Each row of a before or after table is a point. The points were changed in one or more steps. Then noise was added and the rows were shuffled. The steps act on how far a point lies along the listed directions, d1 being the first. What was done? A step turns or swaps two directions, mirrors them in a line or flattens them onto one, adds a multiple of one to another, or multiplies one. Angles are multiples of 10 degrees, from the lower direction toward the higher: turns from -170 to 170, lines from 10 to 170 but not 90. Use the fewest steps. Two steps may share a direction if one is a turn and the other turns, adds or multiplies; they go together, in the order done. Otherwise the lowest direction goes first.

Directions:
(1): [-0.14 -0.44 -0.18]
(2): [ 0.36  0.03 -0.34]
(3): [ 0.31 -0.23  0.31]
Before (11 x 3)
[[ 0.16 -0.05 -0.49]
 [-0.44  0.03  0.14]
 [ 0.13  0.07  0.38]
 [ 0.06  0.09 -0.22]
 [ 0.01  0.38  0.04]
 [ 0.26  0.47  0.15]
 [ 0.04  0.32 -0.19]
 [-0.14  0.17 -0.17]
 [-0.45  0.41  0.22]
 [-0.18 -0.16 -0.41]
 [ 0.25 -0.39 -0.21]]
After (11 x 3)
[[-0.11  0.33 -0.10]
 [ 0.07  0.38  0.25]
 [ 0.63  0.65 -0.06]
 [-0.47 -0.55  0.01]
 [ 0.23  0.03  0.30]
 [ 0.24  0.32  0.19]
 [ 0.12 -0.46  0.04]
 [ 0.37  0.28 -0.26]
 [ 0.06 -0.16  0.19]
 [ 0.31  0.00  0.13]
 [-0.11 -0.54  0.29]]
Steps: turn d2 and d3 by 150 degrees; add -0.7 times d2 to d1

Directions:
(1): [-0.19  0.33 -0.33 -0.26]
(2): [ 0.45 -0.05 -0.04 -0.35]
(3): [-0.25 -0.44 -0.11 -0.24]
(4): [ 0.16 -0.14 -0.45  0.28]
Before (10 x 4)
[[ 0.07 -0.04 -0.12 -0.12]
 [-0.05  0.12  0.13 -0.04]
 [-0.22 -0.21 -0.04  0.00]
 [ 0.79  0.05  0.10 -0.60]
 [ 0.03  0.07  0.00  0.24]
 [-0.11  0.33 -0.15 -0.26]
 [-0.15 -0.23  0.01  0.05]
 [-0.44  0.00  0.01 -0.33]
 [ 0.29 -0.24  0.01 -0.27]
 [ 0.17  0.17 -0.24 -0.17]]
After (10 x 4)
[[-0.10  0.15 -0.12  0.22]
 [ 0.17 -0.14 -0.09 -0.13]
 [ 0.59 -0.17  0.08 -0.29]
 [-0.15 -0.22  0.10  0.23]
 [ 0.18 -0.08 -0.30 -0.33]
 [ 1.17  0.07  0.01 -1.06]
 [-0.22 -0.08 -0.11 -0.40]
 [-0.41 -0.30  0.33 -0.17]
 [-0.08 -0.14  0.13  0.24]
 [-0.12  0.11  0.13 -0.11]]
Steps: turn d1 and d3 by 60 degrees; multiply d2 by 1.6; multiply d4 by 1.3

Directions:
(1): [-0.46  0.14  0.06 -0.04 -0.20  0.46]
(2): [ 0.35  0.09 -0.16 -0.40 -0.39  0.14]
Before (11 x 6)
[[ 0.41  0.00 -0.07 -0.25 -0.20 -0.12]
 [ 0.25  0.07  0.06  0.08  0.17 -0.22]
 [ 0.15 -0.18  0.09  0.02  0.51 -0.50]
 [-0.35 -0.27  0.22  0.61  0.69 -0.49]
 [ 0.13  0.03 -0.13  0.03 -0.02 -0.26]
 [-0.04  0.02 -0.01  0.09  0.09 -0.10]
 [-0.14  0.00  0.02  0.41  0.28 -0.28]
 [ 0.15  0.03 -0.28 -0.31 -0.23  0.19]
 [ 0.02 -0.05 -0.03 -0.13 -0.12  0.06]
 [-0.39 -0.15  0.17  0.20  0.21 -0.13]
 [ 0.36 -0.07  0.11 -0.16 -0.13 -0.12]]
After (11 x 6)
[[ 0.03  0.02 -0.02  0.09  0.10 -0.17]
 [-0.40 -0.13  0.15  0.09  0.08  0.00]
 [ 0.61 -0.04  0.02  0.11  0.32 -0.56]
 [ 0.78 -0.35 -0.01  0.01  0.69 -1.07]
 [-0.02  0.04 -0.22 -0.22 -0.19  0.27]
 [ 0.61 -0.10 -0.09 -0.15 -0.02 -0.40]
 [ 0.58 -0.15  0.10 -0.08  0.01 -0.40]
 [ 0.15 -0.03 -0.04  0.34  0.25 -0.42]
 [-0.06 -0.07 -0.02 -0.13 -0.14  0.09]
 [ 0.17 -0.34  0.09  0.43  0.69 -0.75]
 [ 0.37 -0.04 -0.19  0.04  0.12 -0.49]]
Steps: multiply d1 by 2.5; multiply d2 by 0.7

Directions:
(1): [-0.14  0.00  0.34  0.10 -0.28  0.17 -0.51 -0.37]
(2): [-0.48 -0.38  0.03  0.25  0.45 -0.06 -0.01 -0.06]
(3): [-0.02  0.31 -0.35 -0.14  0.34  0.36 -0.02 -0.41]
(4): [-0.02  0.38  0.41  0.24  0.22  0.34  0.09  0.33]
(5): [ 0.03 -0.26 -0.32  0.00 -0.07  0.43 -0.35  0.41]
(6): [ 0.54 -0.25  0.25 -0.15  0.41 -0.04 -0.20 -0.06]
Before (10 x 8)
[[-0.15  0.36  0.02  0.28  0.08  0.09 -0.08 -0.26]
 [-0.52 -0.08  0.17  0.25 -0.28 -0.51  0.19 -0.38]
 [ 0.24 -0.21  0.11  0.14 -0.45  0.09 -0.07  0.12]
 [ 0.39 -0.03 -0.05 -0.22 -0.04 -0.90  0.54  0.16]
 [-0.21 -0.03 -0.32 -0.06  0.17 -0.48  0.68 -0.22]
 [ 0.10  0.14  0.12 -0.06 -0.55 -0.12 -0.05 -0.17]
 [ 0.00  0.00 -0.13  0.08 -0.07  0.18  0.03 -0.46]
 [-0.28  0.02  0.40  0.27  0.62 -0.52  0.27 -0.29]
 [-0.35  0.23 -0.26  0.10 -0.06  0.03  0.34 -0.01]
 [-0.54  0.01  0.00  0.25  0.06 -0.06  0.00 -0.37]]
After (10 x 8)
[[ 0.37 -0.09  0.19  0.03 -0.05  0.13 -0.04 -0.20]
 [ 0.19  0.02 -0.19 -0.08  0.38  0.37 -0.08 -0.11]
 [-0.06  0.02 -0.25 -0.12 -0.33  0.02 -0.16 -0.47]
 [-0.01 -0.05 -0.74 -0.11 -0.53  0.26 -0.25  0.59]
 [-0.05  0.41 -0.01  0.08 -0.18  0.67 -0.43 -0.21]
 [ 0.08 -0.05  0.15  0.22  0.28  0.04 -0.34 -0.23]
 [-0.22  0.07  0.25  0.44  0.00  0.56 -0.52  0.52]
 [ 0.12  0.27  0.29  0.09  0.19  0.42 -0.27 -0.11]
 [-0.11  0.05 -0.19  0.12 -0.32 -0.15  0.29 -0.35]
 [ 0.32  0.01 -0.29 -0.10 -0.04  0.71 -0.24  0.42]]
Steps: mirror d1 and d5 in the line at 160 degrees; swap d2 and d4; turn d3 and d6 by 100 degrees

Directions:
(1): [-0.46  0.46  0.37  0.11 -0.08 -0.05  0.03  0.29  0.25]
(2): [ 0.15  0.32 -0.14 -0.11 -0.11 -0.10  0.65  0.11 -0.33]
(3): [-0.31 -0.12 -0.05 -0.26  0.42  0.29  0.37 -0.26  0.28]
Before (9 x 9)
[[ 0.25 -0.35 -0.30 -0.29  0.47  0.24  0.53 -0.48  0.06]
 [-0.08 -0.14 -0.02 -0.05  0.12  0.23  0.09 -0.07 -0.04]
 [ 0.10 -0.48 -0.15 -0.17  0.28  0.24  0.07 -0.31 -0.01]
 [ 0.46 -0.47 -0.33  0.06 -0.08 -0.12  0.04 -0.21 -0.29]
 [ 0.04 -0.66 -0.14  0.06  0.41  0.31 -0.52 -0.51  0.10]
 [-0.19  0.08 -0.03 -0.29  0.15  0.21  0.63 -0.17 -0.06]
 [-0.25 -0.16  0.00 -0.12  0.21  0.00  0.17 -0.27  0.12]
 [ 0.48 -0.03 -0.44 -0.38  0.14 -0.02  0.72 -0.06 -0.69]
 [ 0.02 -0.45 -0.15 -0.08 -0.06  0.26  0.05 -0.17  0.09]]
After (9 x 9)
[[ 0.01  0.12 -0.05 -0.02 -0.14 -0.24  0.32 -0.05 -0.25]
 [ 0.56 -0.08 -0.34 -0.18  0.13 -0.01  0.71 -0.25 -0.33]
 [ 0.25 -0.24 -0.18  0.00 -0.32  0.06  0.19  0.04 -0.22]
 [ 0.03 -0.47 -0.37 -0.52  0.66  0.36  0.45 -0.44 -0.10]
 [ 0.06 -0.02 -0.05 -0.01 -0.04  0.10  0.18  0.06 -0.23]
 [-0.11  0.14 -0.03 -0.27  0.07  0.14  0.66 -0.12 -0.16]
 [ 0.67 -0.06 -0.25  0.29 -0.33 -0.23 -0.14  0.00 -0.72]
 [ 0.32 -0.60 -0.31  0.01  0.10  0.00 -0.05 -0.34 -0.09]
 [ 0.42 -0.17 -0.21 -0.05 -0.07 -0.03  0.28 -0.06 -0.44]]
Steps: swap d2 and d3

Directions:
(1): [-0.23 -0.57 -0.08 -0.33  0.16  0.34 -0.02 -0.01 -0.18  0.03  0.47]
(2): [ 0.48 -0.02 -0.24  0.32  0.55  0.08  0.34 -0.18 -0.20  0.06  0.08]
(3): [-0.40 -0.06 -0.30 -0.30  0.23 -0.25  0.27 -0.02 -0.16  0.31 -0.49]
Before (12 x 11)
[[ 0.08  0.16 -0.23  0.38  0.40 -0.40  0.39 -0.12 -0.16  0.24 -0.48]
 [-0.30 -0.17  0.31 -0.38 -0.41  0.07  0.02  0.22  0.08 -0.02  0.26]
 [-0.06  0.21  0.43  0.02 -0.68  0.16 -0.60  0.03  0.47 -0.18  0.04]
 [-0.03 -0.26 -0.16 -0.01  0.20 -0.08  0.19 -0.02 -0.13 -0.01  0.01]
 [-0.60 -0.13  0.14 -0.40 -0.60  0.02 -0.38  0.32  0.21 -0.16  0.03]
 [-0.03  0.32  0.45  0.05 -0.71 -0.15 -0.36  0.18  0.38 -0.28  0.06]
 [ 0.07 -0.13 -0.11  0.16  0.30  0.27  0.25 -0.04 -0.16 -0.09 -0.05]
 [-0.95  0.06  0.21 -0.61 -0.86 -0.17 -0.32  0.29  0.23  0.19 -0.59]
 [ 0.04  0.04 -0.03 -0.01 -0.03  0.06  0.09  0.15  0.00 -0.08  0.12]
 [ 0.00  0.15  0.08  0.06 -0.18 -0.25 -0.11  0.03  0.27  0.10 -0.13]
 [-0.05  0.35  0.03 -0.05 -0.31 -0.30  0.14  0.13  0.06  0.24 -0.74]
 [-0.24 -0.50  0.05 -0.54 -0.27  0.06 -0.06 -0.01 -0.04 -0.06  0.26]]
After (12 x 11)
[[-0.63  0.11  0.01 -0.41 -0.39 -0.18 -0.20 -0.01  0.25  0.23 -0.67]
 [-0.48  0.12  0.57 -0.24 -1.18  0.14 -0.64  0.31  0.41 -0.21  0.04]
 [-0.65 -0.15  0.11 -0.41 -0.59  0.02 -0.36  0.32  0.22 -0.13 -0.04]
 [-0.20 -0.49  0.06 -0.51 -0.31  0.05 -0.08 -0.02 -0.03 -0.06  0.31]
 [ 0.37  0.40  0.37  0.28 -0.56 -0.02 -0.13  0.16  0.21 -0.07 -0.22]
 [-0.40 -0.18  0.23 -0.45 -0.36  0.02  0.09  0.21  0.04  0.06  0.14]
 [ 0.12 -0.12 -0.07  0.20  0.26  0.26  0.20 -0.05 -0.12 -0.11  0.01]
 [-0.03  0.01 -0.11 -0.06  0.03 -0.02  0.16  0.16 -0.03 -0.03  0.02]
 [ 0.59  0.22  0.13  0.74  0.11 -0.10  0.08 -0.10  0.04 -0.13  0.14]
 [-0.01  0.15  0.10  0.03 -0.16 -0.27 -0.08  0.02  0.27  0.11 -0.14]
 [-0.53  0.27  0.09 -0.33 -0.39 -0.45 -0.03  0.15  0.21  0.13 -0.58]
 [ 0.16 -0.22  0.00  0.12  0.07  0.05  0.08 -0.02 -0.08 -0.16  0.23]]
Steps: multiply d3 by -1

Directions:
(1): [ 0.05  0.14  0.29  0.20  0.56 -0.13 -0.03 -0.14  0.28 -0.34  0.42 -0.33]
(2): [-0.38 -0.44  0.14  0.20  0.36 -0.02  0.23 -0.38 -0.25 -0.11 -0.39  0.17]
(3): [-0.20  0.18 -0.36  0.00  0.09 -0.42 -0.35  0.28 -0.05 -0.46 -0.40 -0.12]
(4): [-0.12  0.14 -0.24  0.39  0.15  0.04  0.12  0.21  0.40  0.01  0.12  0.68]
(5): [-0.18  0.50  0.32  0.07 -0.18  0.45 -0.24 -0.30  0.21 -0.13 -0.37  0.03]
Before (9 x 12)
[[-0.12 -0.21  0.67 -0.22 -0.02  0.40  0.06 -0.72 -0.29  0.20 -0.19 -0.43]
 [ 0.37  0.53 -0.49 -0.18 -0.80  0.22 -0.12  0.67  0.17  0.34 -0.03  0.24]
 [-0.10  0.16 -0.30 -0.28 -0.54  0.07 -0.19  0.34  0.00  0.11 -0.30  0.18]
 [ 0.39  0.36 -0.67 -0.48 -0.74 -0.16 -0.47  0.72  0.05  0.05 -0.16 -0.15]
 [-0.27 -0.31  0.23  0.18  0.19  0.24  0.15 -0.32 -0.42  0.09 -0.06  0.02]
 [ 0.45 -0.39  0.09 -0.12  0.18 -0.01  0.28  0.28  0.00  0.31  0.92  0.06]
 [ 0.08 -0.04  0.23  0.21  0.10  0.06  0.23 -0.29  0.26  0.02  0.19 -0.02]
 [-0.02  0.10  0.21  0.09 -0.10 -0.11 -0.06  0.02  0.00 -0.03  0.06 -0.26]
 [-0.13 -0.06 -0.05 -0.36 -0.48  0.06 -0.31  0.03 -0.34  0.24 -0.65 -0.10]]
After (9 x 12)
[[ 0.25  0.57 -0.05 -0.36 -0.28 -0.07 -0.63  0.18  0.19 -0.37 -0.17 -0.69]
 [-0.18 -0.34  0.03  0.24  0.27  0.14  0.21 -0.13 -0.27  0.14  0.19  0.13]
 [ 0.01  0.19  0.15 -0.39 -0.19 -0.07 -0.29  0.03 -0.06 -0.18 -0.07 -0.59]
 [-0.08  0.17  0.10  0.26 -0.10 -0.06 -0.03  0.13  0.11  0.01  0.06  0.07]
 [ 0.11 -0.09  0.02  0.20 -0.13  0.07  0.25 -0.17  0.15  0.20  0.08  0.22]
 [-0.03 -0.13  0.17  0.24  0.30  0.17  0.28 -0.17  0.27  0.24  0.42  0.33]
 [ 0.40  0.57  0.22 -0.42 -0.46  0.20 -0.33  0.07 -0.07 -0.08 -0.04 -0.84]
 [ 0.10 -0.24  0.27  0.00  0.01  0.39  0.20 -0.07  0.01  0.27  0.31  0.33]
 [-0.01  0.03  0.14 -0.15  0.14 -0.18 -0.36  0.00  0.00 -0.13 -0.06 -0.45]]
Steps: turn d1 and d4 by 120 degrees; multiply d1 by 0.4; flatten d2 and d5 onto the line at 150 degrees

Directions:
(1): [ 0.03 -0.05  0.28 -0.09 -0.55  0.10 -0.30  0.27  0.11 -0.48 -0.45 -0.19
  0.25 -0.20]
(2): [ 0.21 -0.13  0.28 -0.39  0.28  0.03  0.09 -0.34  0.12  0.01  0.25 -0.04
  0.54 -0.51]
(3): [-0.09  0.31  0.05  0.26  0.29 -0.54  0.12  0.42 -0.18 -0.19 -0.02  0.14
  0.55  0.10]
(4): [-0.62 -0.45  0.13 -0.29 -0.05 -0.32 -0.05 -0.17 -0.13 -0.04 -0.17  0.51
 -0.06 -0.01]
(5): [-0.26  0.16 -0.19  0.32 -0.06  0.14 -0.53 -0.58 -0.26  0.03  0.00 -0.13
  0.40  0.14]
(6): [-0.09  0.58  0.21  0.05  0.24  0.25 -0.03 -0.12  0.33  0.18 -0.49  0.43
 -0.10 -0.19]
Before (11 x 14)
[[ 0.02 -0.10  0.24  0.15  0.00 -0.25  0.12  0.13 -0.37 -0.35  0.08 -0.09
   0.44  0.04]
 [-0.31 -0.34 -0.22 -0.13 -0.06  0.20 -0.50 -0.55 -0.31  0.13  0.08  0.12
   0.15  0.02]
 [-0.18  0.78 -0.09  0.45  0.02  0.27 -0.30 -0.41 -0.02 -0.08 -0.28  0.12
   0.56 -0.13]
 [ 0.05  0.01 -0.11  0.58 -0.25 -0.20 -0.30  0.34 -0.28 -0.42 -0.41 -0.13
   0.04  0.40]
 [-0.05  0.32 -0.15 -0.19  0.37  0.28  0.01 -0.44  0.39  0.52 -0.08  0.37
  -0.16 -0.01]
 [-0.08  0.10 -0.25  0.35 -0.47  0.15 -0.66 -0.28 -0.25 -0.21 -0.14 -0.58
   0.11  0.27]
 [-0.25 -0.14  0.20 -0.16 -0.39  0.47 -0.52 -0.59  0.17 -0.34 -0.49 -0.10
   0.39 -0.24]
 [ 0.17  0.48 -0.38  0.56 -0.01  0.04 -0.07  0.35 -0.13  0.05 -0.15 -0.17
  -0.04  0.21]
 [-0.06  0.03  0.06  0.11 -0.39 -0.04 -0.25  0.34 -0.13 -0.23 -0.18 -0.32
   0.29  0.02]
 [-0.33 -0.34 -0.06 -0.17 -0.06 -0.18  0.10 -0.06 -0.11  0.08 -0.20  0.21
  -0.35  0.11]
 [ 0.40  0.32  0.16  0.15  0.45 -0.44  0.45  0.24  0.14 -0.08  0.15  0.21
   0.40 -0.38]]
After (11 x 14)
[[-0.02 -0.06  0.10  0.21  0.20 -0.29  0.20  0.02 -0.42 -0.17  0.25 -0.01
   0.35  0.12]
 [-0.40  0.08  0.20  0.11 -0.36  0.18 -0.54 -0.28  0.04 -0.48 -0.61 -0.06
   0.66 -0.09]
 [-0.25  0.80 -0.23  0.59  0.10  0.22 -0.24 -0.36 -0.09  0.00 -0.24  0.17
   0.39  0.06]
 [-0.03  0.24 -0.09 -0.27  0.08  0.47 -0.16 -0.48  0.45  0.39 -0.25  0.25
  -0.24 -0.08]
 [ 0.22  0.43 -0.42  0.48  0.08  0.04  0.08  0.39 -0.10  0.19 -0.03 -0.14
  -0.25  0.22]
 [-0.13  0.22 -0.25  0.48 -0.43 -0.06 -0.55  0.08 -0.28 -0.31 -0.21 -0.48
   0.08  0.43]
 [ 0.06  0.03 -0.19  0.59  0.01 -0.38 -0.05  0.49 -0.27 -0.28 -0.24  0.01
  -0.06  0.50]
 [-0.26 -0.38  0.00 -0.24 -0.16 -0.14  0.09  0.01 -0.06  0.00 -0.25  0.18
  -0.32  0.02]
 [-0.08  0.16  0.03  0.24 -0.14 -0.27 -0.09  0.46 -0.21 -0.14 -0.06 -0.20
   0.35  0.13]
 [-0.36 -0.34 -0.25 -0.05 -0.25  0.22 -0.58 -0.38 -0.33  0.00 -0.12  0.09
   0.09  0.11]
 [ 0.38  0.26  0.02  0.14  0.64 -0.30  0.44 -0.14  0.12  0.17  0.36  0.22
   0.27 -0.36]]
Steps: turn d1 and d3 by 40 degrees; turn d2 and d5 by 20 degrees

Directions:
(1): [-0.09  0.01  0.55  0.21  0.25  0.30 -0.29 -0.49  0.09 -0.05  0.31  0.44
 -0.05  0.03]
(2): [-0.22 -0.08 -0.13  0.07  0.21 -0.02 -0.56 -0.17  0.40 -0.15  0.06 -0.68
  0.03 -0.13]
(3): [-0.08 -0.38 -0.01 -0.26  0.44  0.00  0.48 -0.25 -0.17 -0.26  0.13 -0.23
 -0.49  0.11]
(4): [-0.27 -0.35 -0.34  0.28 -0.20 -0.44 -0.28 -0.24 -0.37  0.16  0.18  0.15
 -0.05  0.39]
(5): [ 0.48 -0.68  0.19  0.03 -0.19  0.04 -0.07  0.02  0.33  0.43 -0.14 -0.02
 -0.20 -0.06]
Before (11 x 14)
[[-0.06  0.14 -0.08 -0.20  0.15  0.11  0.26  0.10  0.10 -0.42 -0.07 -0.38
  -0.02 -0.15]
 [ 0.15  0.02 -0.03  0.11 -0.24 -0.12 -0.11  0.33 -0.30  0.19 -0.13  0.23
   0.25  0.03]
 [ 0.07 -0.49 -0.74 -0.17 -0.31 -0.41  0.48  0.39 -0.57  0.11 -0.07 -0.06
  -0.14  0.37]
 [-0.20 -0.41 -0.15  0.15  0.23 -0.13 -0.68 -0.20  0.07 -0.11 -0.01 -0.51
   0.05  0.05]
 [-0.56 -0.28 -0.46  0.06  0.25 -0.39 -0.28 -0.68 -0.19 -0.43  0.29 -0.50
  -0.40  0.39]
 [ 0.02  0.36  0.25 -0.02 -0.17 -0.02  0.24  0.35 -0.22 -0.16  0.02  0.17
   0.05  0.10]
 [ 0.07  0.43  0.30 -0.32  0.10  0.21  0.25  0.12 -0.11 -0.14  0.06  0.37
   0.04 -0.02]
 [-0.17  0.55 -0.31 -0.16  0.15 -0.05 -0.16  0.19  0.27 -0.50 -0.18 -0.62
   0.37 -0.41]
 [-0.15  0.31 -0.15  0.07 -0.24  0.24 -0.21  0.39  0.18  0.23 -0.12 -0.51
   0.36 -0.33]
 [ 0.42 -0.31  0.59 -0.06 -0.15  0.08  0.30 -0.12  0.26  0.29 -0.02  0.35
  -0.10 -0.05]
 [-0.57  0.25 -0.48  0.31 -0.19 -0.31 -0.30  0.18 -0.28  0.14 -0.12 -0.16
   0.29  0.27]]
After (11 x 14)
[[ 0.74 -0.52  0.16 -0.12 -0.43  0.22  0.43  0.45  0.03  0.49 -0.20  0.48
  -0.06  0.01]
 [-0.02  0.29  0.02 -0.48  0.28  0.11  0.18  0.17  0.10 -0.31 -0.03 -0.34
  -0.06 -0.15]
 [ 0.12  0.19  0.18 -0.13 -0.05  0.04  0.17  0.42  0.12 -0.20 -0.09 -0.36
  -0.04 -0.09]
 [-0.19 -0.34 -0.20  0.33 -0.12 -0.35 -0.47 -0.16 -0.48  0.13  0.03  0.26
   0.13  0.35]
 [-0.19 -0.33 -0.17  0.19 -0.18  0.09 -0.42  0.04  0.21  0.34  0.03 -0.62
   0.07 -0.16]
 [-0.04  0.04 -0.31  0.24 -0.49 -0.20 -0.16  0.50 -0.01  0.51 -0.41 -0.02
   0.33  0.09]
 [-0.04  0.19  0.67 -0.08  0.32  0.26  0.13 -0.42  0.27 -0.20  0.20  0.17
  -0.04 -0.12]
 [-0.06 -0.51 -0.64 -0.01 -0.10 -0.53 -0.28  0.01  0.11 -0.08 -0.14 -0.73
  -0.02 -0.06]
 [ 0.28  0.09  0.23  0.03 -0.05  0.19 -0.21  0.32  0.11  0.10 -0.17  0.00
   0.25 -0.24]
 [-0.01 -0.43 -0.23 -0.11  0.00 -0.16  0.19 -0.04 -0.03 -0.21 -0.02 -0.39
  -0.24  0.07]
 [-0.13 -0.13 -0.53  0.12 -0.55 -0.58  0.27 -0.11 -0.72  0.12  0.02  0.52
  -0.12  0.58]]
Steps: turn d1 and d5 by -70 degrees; turn d3 and d4 by 40 degrees; turn d2 and d4 by 70 degrees
